Every row gives one point. Each table stands for the endless flat space through its points: a line for two points, a plane for three, and so on. The two share one point or none. Which?

First (2 x 3):
[[-9 16 15]
 [-6 15 17]]
Second (2 x 3):
[[ -6  29  -2]
 [-16   9  23]]
They share: [-12  17  13]

First (3 x 6):
[[ -3 -29  21  10  -8   5]
 [ -8 -29  25   7  -5   9]
 [ 12  -9  -3  13  19  16]]
Second:
[[ -5 -26  27  17  18  25]
 [ 18 -19  25   9 -13   5]
 [ -1 -24  25  14  11  20]]
They share: [ -4 -21  17   7   7  15]

First, 2 rows:
[[-10   0 -15  -8  11 -31 -32 -21  19]
 [ 18 -16  -3 -32  -1 -15 -24  -9   3]]
Second, 4 rows:
[[-17 -42 -24   0   4 -13 -14  -6   7]
 [ 25   3   3 -39   1 -22 -32 -15   7]
 [  1 -28 -10  -3  30 -24 -28 -12  31]
 [ 41   5  -7 -41  19 -48 -40 -21  19]]
They share: [ 11 -12  -6 -26   2 -19 -26 -12   7]

First (4 x 12):
[[  5   3 -10 -12 -22  13  -1   6 -20  17  -2   4]
 [-37  24 -27 -40 -11  14 -40  76 -29  -8 -11  16]
 [ -1 -10   2   7 -26  -7 -14  -6 -15  27  19  26]
 [-10   4  -6   4 -11 -21 -26  -1 -17  35  28  33]]
Second (3 x 12):
[[ -6  17 -16 -23 -14  13 -27  24 -37   5  -3  33]
 [-26   6 -14   0 -13 -13 -28  31  -7  27  18  11]
 [-26  20 -26   2  -7  -1 -34  41 -11  23   8   7]]
They share: [-16   8 -12 -12 -15  -3 -26  25 -21  17  10  23]

First, 3 rows:
[[-21  10  14  21 -29  23  33   8 -12  34  22 -14   7 -26  28  -7  -9   9
   12  14]
 [ -9  12  12  21 -17  21  19  -4   0  20  10 -12  -1 -16  24  -7 -17   3
   12  24]
 [ 11  28 -20  25  31  25 -29 -52  32  -4 -30 -12  -1  -4  -8  -3 -41  -9
   20  32]]
Second, 2 rows:
[[-17  37  -9  27  12  33  18  -2   0  10 -14   0  -5 -24  13 -26 -23   2
    5   9]
 [  1   1  -3   9  -6  21 -12 -38  24  28  16 -18   7 -12  -5   4 -23   2
   23  27]]
They share: no point

First, 5 rows:
[[ 22 -32   1  -4 -25  27  17  23   2  -9  34 -35  -5  26  16 -34   8  15
    5 -29  23  49  23 -23]
 [ 35 -15  -9 -34   3  31   7  24  29  -4  39 -43  -7   6  -7 -24  16  11
    1  -6  15  48 -21 -41]
 [ 22 -29  -2 -14 -29  12  21  10 -10  -7  23 -27   6  17  31 -26   8   6
   15 -34  36  49   8 -31]
 [ -2  -5  33  19 -34 -14  -4  23  -5 -43 -30  30 -15  -7  49 -10  15  34
   17   1  38  -8 -11 -27]
 [ 38  -9 -10 -46   7  18   5  14  26  -3  29 -35  -2  -9   1 -14  18   4
    9   0  22  43 -42 -49]]
Second, 2 rows:
[[ 20 -17  13   0 -12  15   2  31  13 -28   9 -16 -14  12  20 -23   9  30
   15  -7  19  24   3 -29]
 [ 26 -15  11   0   2  19   0  43  21 -40   5 -26 -14  24  18 -25   1  44
   29  -9  11  26   7 -35]]
They share: [ 17 -18  14   0 -19  13   3  25   9 -22  11 -11 -14   6  21 -22  13  23
   8  -6  23  23   1 -26]

First (5 x 24):
[[-19  12 -22 -24 -17  49  28 -18  15  13  -3 -55   6 -20 -10   6  25  17
   -6  18  34 -38  -7  -4]
 [ 23 -16   5 -33   3  10  13 -28  28  -6  11 -20   0 -22 -12  32   5 -14
   11  -2  18   2  13  24]
 [ 24 -35  -6  -9  14   6  21  -6  -5  -4 -16 -28 -18   4 -62  25  40  40
  -35  -3  13  21 -46 -38]
 [ 33 -28   6 -20  13  -7   8 -12  17  -5 -17 -17 -12 -24 -22  40  23   1
    6   4  22  10  -7   0]
 [ 16  -9 -11 -10 -20   7  26  -2   6  13 -42 -39  -4 -52  18   5  14  -1
   24  15  23 -31   0   6]]
Second:
[[ 17 -25  -2 -26 -26  15  37 -30 -11  -8 -19 -35 -11 -21 -59  42  19   6
   -7  25   7 -14 -15   6]
 [ 31  -5   8 -26  -6  11  32 -13  11 -13   1 -11 -11 -13 -22  27   8   0
   36  32   6 -31   7   9]
 [ 24 -20  -2 -23 -17  10  34 -21  -1 -11 -13 -29  -8 -17 -46  40  16  -1
    7  26   7 -18  -9   7]
 [ 39 -46  -7  10 -30   3  39 -18  20 -15 -32 -49  20  -7 -38  20   9  11
   -7   9  -3  -5 -17 -24]
 [ 58 -27 -17  13   9 -20  23  16  46 -25 -10 -31  25   3  -4  33   7 -30
   34  13   4 -14  -3  -8]]
They share: no point

First:
[[ -3   6  12  -9 -10 -23   2 -16  -1  17 -11 -16   2 -18 -13  19  16  -5
  -18 -11  15 -19  -1  21]
 [ -6   1   9 -14  -9 -20   0 -19  -6  14  -8 -20  -1 -20 -11  20  10  -9
  -17  -7   8 -23  -6  27]]
Second:
[[ -8  11  22  -5 -12 -15   5  -1   2  16   0 -31  -9 -27 -23   3  32 -20
  -38 -10  14 -18   8   5]
 [  0  11  14   7  -4 -35  -7 -21  -2  24 -16  -7  11 -11   5  19  12   4
  -10 -22  26 -22   4  21]
 [  6  11  16  34   8 -48  -8  -8 -15  36 -10 -17  14  -3  14   5  15   0
  -13 -23  27 -33   5  35]
 [ -6  11  23  18   0 -28  -5   0 -10  25   3 -34  -4 -20  -2  -5  26 -20
  -34 -16  17 -30   9  16]]
They share: [  0  11  15  -4 -11 -26   4 -13   4  20 -14 -12   5 -16 -15  18  22  -1
 -19 -15  22 -15   4  15]

First, 4 rows:
[[-25  18   4   1  26  -9   2 -39  17 -24  14  18  43 -18   7  10 -14 -20
   26   5  11 -30  31 -27]
 [ -5  10 -14 -26   8   1 -14 -18   3  -2  16   1  23  -9  11 -16 -19 -22
   13   3   7 -21  -2 -11]
 [ -8   5  -8 -21  11   2 -17 -23   5  -7  13   3  29  -8  11 -14 -16 -27
   14  -1   6 -28   3 -14]
 [-18  -1  16  -5  35  12  -9 -41  17  -3  17  29  29   0  19   4   4 -11
   18 -15  -2 -40   7 -22]]
Second (2 x 24):
[[-32  35  10   3  32  17  13 -41  20  17  43  30  29   4  29   4  -7   9
   32  17  -6 -25  -9   1]
 [ -2  15 -20 -27  12 -18  -2 -16   5 -18   8   5  19 -26  -1  -1 -22 -16
   12   2  19 -10  21 -29]]
They share: [-14  23  -8 -15  20  -4   4 -26  11  -4  22  15  23 -14  11   1 -16  -6
  20   8   9 -16   9 -17]

First:
[[-11  25  -1 -10 -19   5  -3 -14  13  -1  15  -8 -18 -36  -6  -7 -15  24
  -20 -25  40 -14 -12  -1]
 [ 11   7  27 -28 -35 -15  13   4   9  15   9 -10  24 -18 -12 -43  -9  32
   10 -31  28 -24 -16  21]
 [-12  26   1 -15 -21   5  -3 -19  17   5  12  -7 -11 -39  -7 -13  -8  28
  -19 -30  44 -13 -18  -2]]
Second, 3 rows:
[[ 19  18  -8 -24 -33  -5   4   8  -7  14  31 -11  -9 -33 -14   1 -22  16
  -11 -10  10 -32  -4  12]
 [ 18  22  -8 -20 -35  -1   3   0 -14  15  33 -15  -5 -32 -17  -1 -14  24
  -11   0   9 -34 -15  19]
 [  6   4  10 -26 -17 -13  12  27  22  -3   6  -3 -26 -26   4  -4 -47  -9
   -8 -51  24 -13  30  -5]]
They share: no point

First (4 x 24):
[[ -6   6 -17  -7   7  16 -27   8  -3 -23   9 -36 -18  13 -16  12  20 -31
   -5   6  -2 -18  13  14]
 [-24   8  -8   7   6  38 -47  24  -9 -23   9 -28 -16  -5 -30  32  33 -39
    2  22 -20 -20  19  10]
 [ -1  12 -22  -7   5  15 -24   7   3 -17   9 -36 -14  14 -10   7  16 -29
   -3   6   4 -20   6  11]
 [-27  16  28 -15 -19  21 -22  25 -33 -41   9  16  10   4 -62  49  52 -17
   33  14 -20 -28  -8 -15]]
Second, 5 rows:
[[ 15  13 -24   1  -3  31 -41   7 -14 -16 -14 -25  13  25 -40  31   4 -43
   10  26  18 -27 -18 -29]
 [-22  10   3   6   8  -3 -10  -4  17 -17  28 -34  -1 -14 -13  25  38 -35
  -11  -7 -14 -29   9  15]
 [  9  19 -18  13 -11  29 -31  13  -2  -2  -8 -29   9  13 -36  33  14 -41
   18  16  10 -15 -14 -15]
 [-13  12  -1  11  -8   6  -6  -1  13   0  16 -29  -7 -16 -11  29  33 -34
    3  -1 -11 -14   8  22]
 [  6  33 -36 -20  10  31 -64  26  -6 -56   7 -39  12  54 -43   2   3 -24
   14  11  23 -38 -29 -46]]
They share: no point

First (2 x 24):
[[  0 -20   8  -9 -18  -4  37  25  21  17   6  22   7 -32   0 -17 -25 -12
  -10  31 -10   5  16   6]
 [-18 -26  44 -33  12 -28  13 -17   3  23  24  16  13   4 -24   7 -13 -30
  -16  13 -34  29  -2  18]]
Second:
[[-11 -28  21 -19  -7 -17  29   5  17  19  22  23   8 -10 -18  -9 -14 -17
   -7  22 -20  12  12  19]
 [ -3  -8  41 -27   9 -13  13   1  -3  23  -6   7  16 -26   6   7 -34 -33
  -31  22 -28  32  -8  -9]
 [ -1 -27  40 -20 -11 -27  30  -9  19  39  17   9  -9  -3  -6  14 -30 -37
  -40   4 -36  22  20  -4]]
They share: [ -9 -23  26 -21  -3 -16  25   4  12  20  15  19  10 -14 -12  -5 -19 -21
 -13  22 -22  17   7  12]

First, 5 rows:
[[-63 -37 -26  11  38 -15  17  13  11  27 -25   6  -7 -35  20  -3  51 -20
   -9  -9  42  12  -3  -1]
 [-79 -36 -18  13  38 -18  21   3  17  41 -24  15  -8 -41  22   9  63 -13
   -6  -6  52  13  -6   3]
 [-15  10  -3 -14  14 -13 -20   0  39 -16   6 -22  -7 -29  49  27  28  -6
  -52   4   5  -6   3  -7]
 [ 15 -14 -50   4  26  -5   4  59  23 -23 -14 -39 -13  15  14 -28  -7 -12
  -33 -21 -18 -18  47 -31]
 [ -7  -5 -12  -3  18 -11  -5  28  36  -7 -15 -33 -21  -5  23   4  21  15
  -26 -14  -5  -5  30 -18]]
Second (4 x 24):
[[-39 -27 -23  19  13  17   0  41   6   2   1 -20 -10 -15  38 -16  10  18
  -12 -15  19 -17  13 -40]
 [-13 -19 -25 -14  24  -6  27  19  19 -13 -24 -27 -29  12  -3   7  10 -24
  -15 -45  -9  15   7  -6]
 [-28 -25 -25   9  19   7 -12  32   8  -6  -7 -19  -5 -27  38 -15  20  12
  -21   0  23 -11  14 -32]
 [-36 -29 -30  12  20   8 -16  29   3  -9  -8 -11  -2 -31  41 -26  21  12
  -20   1  29  -9  14 -38]]
They share: no point

First:
[[ -4   6   1  28 -10   9   2   7   6 -16  -5 -27  13 -13  -1  -6  11 -27
   43  -5  -3  22  -2  14]
 [ -4  10  15  30 -16   2   7   8  10  -7  -9 -21  -2 -14   8  -7   8 -14
   27   6   3  19 -12  20]
 [-12  14  15  22  -8 -12   5   6   2  -5 -17 -29  -8  -8  -6 -17  -6  -8
   23   0  -5  29  -8  12]
 [-18  18  23  10   0 -36  11   8  -8   4 -34 -37 -27   4 -19 -32 -31  11
    5   0  -8  44 -15   2]]
Second:
[[-26   3  15  29 -27 -14 -12 -14  -3   9 -19 -13 -20  -8  -8  -3  16  -5
   16 -18  -7  33 -19  -5]
 [  5  15   9  23  -4   4  13  16  16  -8  -7 -23   6 -10   7 -12  -7 -17
   24   9  -2  24  -1  25]
 [ 25  18  -3  18   7  19  21  27  33  -7   3 -15  23  -7  16  -9 -18 -27
   19  14  -6  27  14  36]]
They share: [ -8  12  15  26 -12  -5   6   7   6  -6 -13 -25  -5 -11   1 -12   1 -11
  25   3  -1  24 -10  16]

First (6 x 24):
[[ 24 -10  -5   5 -17   1  -4 -31  23 -19   2 -20 -17 -17  -7  37  -9  49
  -14   0  -1  21 -15  36]
 [ 19 -11  37  18 -23  16 -22  -7 -21  -9  -5 -44 -48 -31  -1  46 -30  17
  -57 -26 -31 -17 -18   9]
 [-11 -28  29  48  27  -1  -3 -33  21 -17  -5  10  23 -18 -23 -21   7  11
   25  45  28  -4  -3  21]
 [  6 -21   4  25  10   5   4 -37  32 -16  -1  -2   9 -10 -14   2   7  39
   16  27  20  19  -7  32]
 [-16 -32  37  53  30  10   2 -30  16 -10 -12   8  18 -10 -22 -22   6  11
   22  40  28  -1  -1  18]
 [ -9  -8   6  24   6  16  -6 -27   2  12   2  -6 -18 -10 -10  -1  18   7
   -5   5   4  -3   0  -1]]
Second, 3 rows:
[[ 20  -7  10  23   8  -2 -17 -36  17 -22  -5  -4   1  -9   2   0 -11  12
  -13   8  11  -5   3  29]
 [  5 -20  11  16 -12  -9 -24 -16   6  -5 -13  -6 -22 -20 -21  32 -12  17
   -8  -6 -14  -3 -11  26]
 [-30 -21  28  29 -22   4  11  -6  -5  -2   5 -18 -39 -31 -38  26  15  36
  -11  -2   1 -13 -29  -3]]
They share: no point

First, 3 rows:
[[-30   4 -26 -10   4  30   4  -8  22  -6 -15 -17  12  -2 -21  -6  18  21
   21 -15 -18 -13   0  15]
 [-22  21 -32  -9   1  18  -2 -30  30  14  -9 -25 -15  15 -10  -2   0  23
    7 -48 -13 -13  12   8]
 [ -8  29 -26 -11   1   6  -8 -34  20  22 -21 -27 -21  17 -14 -10 -12  13
   -1 -60 -23 -19  12  16]]
Second:
[[-20 -20   0  10 -26  19   6   6   8 -10  -8 -30  30  21  -1  -6  28  41
   31 -37 -10 -13  24  17]
 [-47  17 -16 -16   9  31  12  -5   4  14 -27 -19   1 -14 -35  -4   8   7
    3 -23 -26 -11  -9  18]
 [-29   5 -26  -6 -13  47   2   9  38 -18  17 -27  -3 -28 -47  -6  50  11
   13 -39 -24 -15   3  24]
 [-41  25 -24 -22  25   3   0 -31 -20  18 -59  -5   5   8 -11 -22 -26  -1
   19  -9 -24 -25 -27  12]]
They share: no point

First:
[[ -8  -9 -15  20  13 -23  -9   3 -19  10 -15  32  -4 -26 -15 -15  10 -27
    4  33 -43 -29 -27   7]
 [-30  15  12  16  10  -6  10  31   8 -16   6   7  16  -2 -33   1   3  -2
   15  19 -38  -4 -12 -11]
 [  4  -5  17  26  -1  17  39   3   7 -12 -23  10  42   2  -1 -15  38 -21
   10  39  -3 -35   7 -31]
 [ 12 -13  25  22 -21  41  31  19   3 -24 -31 -10  54  -6  -5   1  38 -17
   30  19  21  -7  35 -27]]
Second, 4 rows:
[[-12 -12   6  11  -8   7   1   6   0 -13 -22   6  22 -19 -22   1  15 -26
   20  24 -22  -2  -4  -5]
 [  2 -12  -5  38  15  -7  18  35  -1  -2  -4  15  19 -22  -7  -3  27 -14
    4  26 -14 -15   3  -9]
 [  7 -12  -6  47  16  -4  28  39  -2  -1  -8  20  14 -21   2   0  32 -17
   -9  21 -17 -23   5 -15]
 [  2   6  11  38  -4   4  23  22 -10 -27 -23  32  23  -3  -4  10  23 -20
  -11  13 -37 -25   4 -23]]
They share: no point

First (5 x 24):
[[-23  29 -35 -13  -3 -11  39  17 -11  -3  27   1   4  -4   7   8   4   6
  -33 -50 -22 -34 -18   3]
 [-13  28 -12   0   3 -26  27  28  14   3   0   0  35 -11  30  -7 -21  16
   -3 -20  18  -9 -25   1]
 [  9  -4 -16  14  20 -29   5  17 -10   1 -11 -19  29 -23  31 -23 -26  24
  -30 -18   4   1 -30  14]
 [ 19  -8 -10  20  22 -41   2  22  11  -4 -17 -14  42 -16  34 -38 -38  30
  -13   1  30  19 -32  18]
 [ 17  -9 -19  15  31 -35   3   9  -7   1  -1 -15  20 -14  33 -34 -18  30
  -41 -20   8   4 -40  21]]
Second:
[[  2  18 -14  -5  12 -29  20  27  -2   5   7 -11   6 -20  23 -22 -15   3
  -28 -19   6  -6  -9   1]
 [  6  24  -8 -11  13 -31  19  30  -4   9   9 -14   1 -27  28 -26 -17  -2
  -31 -15  10  -4  -3  -6]]
They share: no point

First:
[[ 11  17 -37  -3  25 -14   8  15 -10  35 -27 -36   6 -18   9 -13   0 -14
   -9  29 -12 -35 -35  42]
 [ 30 -23 -28   4  18  -6   5   9   3  -8  -9 -34  -9 -34  14 -12 -45   5
   -1   7 -53 -33 -43  28]
 [ 38 -39 -20  22   4   8  15   9  17 -12   7 -26 -25  -8  -8 -12 -43   7
  -15   9 -39  -5 -17  24]
 [  0   4 -13 -11  -2   1   0   1   7  37 -12 -26 -29  -4 -18  -9   1 -10
  -22   5  -5  -9 -37  12]
 [ 26 -20 -17   5   6  -3  10   7   5   5 -10 -22 -27 -18  -8 -13 -33   2
  -12   9 -37 -13 -33  16]]
Second (4 x 24):
[[ 10  -3 -19  13   1  -1   8  15  16  15  -2 -19 -18   2 -25 -11  -1  -5
  -18  18 -14  -3 -20  29]
 [ 35 -16 -13  -6  19   1   4  -4  -5  53 -16 -49 -36  -6  12  -9 -37  -9
  -17   2  -1 -30 -41  20]
 [  9  -8 -25 -22  -5  15  18 -14 -11  37 -24 -31 -30  -8  -2 -13  -7 -13
  -37  10  -3   0 -23  -4]
 [ 18   1 -11  35   7 -13  -2  29  32   7  12 -15 -16   4 -35 -11  -7   3
    0  18 -24 -15 -20  53]]
They share: [ 14  -6 -19   4   3   2   9   7   8  25  -8 -26 -23  -1 -15 -11  -8  -7
 -21  14 -10  -7 -24  22]

First (5 x 24):
[[ 32  22 -37  27 -12   2  29  -4  -5 -34  28  20  40  23   6  12 -12  -3
   33  18  21 -43  12  22]
 [ 14 -10 -15  -9  -1 -13  26 -54 -11 -13 -18  -3  44   4  -7   4   6 -12
   59  11  16 -25  42  24]
 [ 16  13 -17  16 -33  -3  17   3 -22 -17   8  43  19   8  25   0 -17 -26
   19   7  10 -23 -21   4]
 [  9   7  -2  -6 -34   3  28   0 -22  -9 -10  32  25  -5  11   2 -10 -22
    1  17  14 -26 -31  13]
 [  4 -24  -7   5 -19 -21  17 -32 -11   3 -15  -1  23   3 -10  -6  17   6
   18  21  31 -36   9  21]]
Second, 6 rows:
[[ 24  -3 -14   4 -24 -29   8 -44 -21   1 -40  31  12  14   1  10  -3 -19
   35   8  28 -29   7  28]
 [ 22   3  10   1  -6 -26  16 -38 -33 -16 -11  11  36  17   9  12   3 -24
   30  -6  35 -40   2  34]
 [ -6   7   7 -20  -1  -5  19 -17 -28 -15  11   9  41  11  34  -3  -2  -5
   18  -6   3 -24  -6  15]
 [-21 -13  17   7 -21 -29   7 -12 -27  14  16  28  14 -12  -2 -30  27 -28
   31   9   6 -45   2  10]
 [ -1  23 -14  -9   6 -25  -5 -51 -30   6 -11  40  19  16  21 -11 -17  -2
   41  -6   1 -34  17  27]
 [  8   7 -32  -2 -16 -39 -14 -54 -23  21 -42  55 -10  14   7 -20 -13  -3
   47   8   0 -31  25  20]]
They share: no point
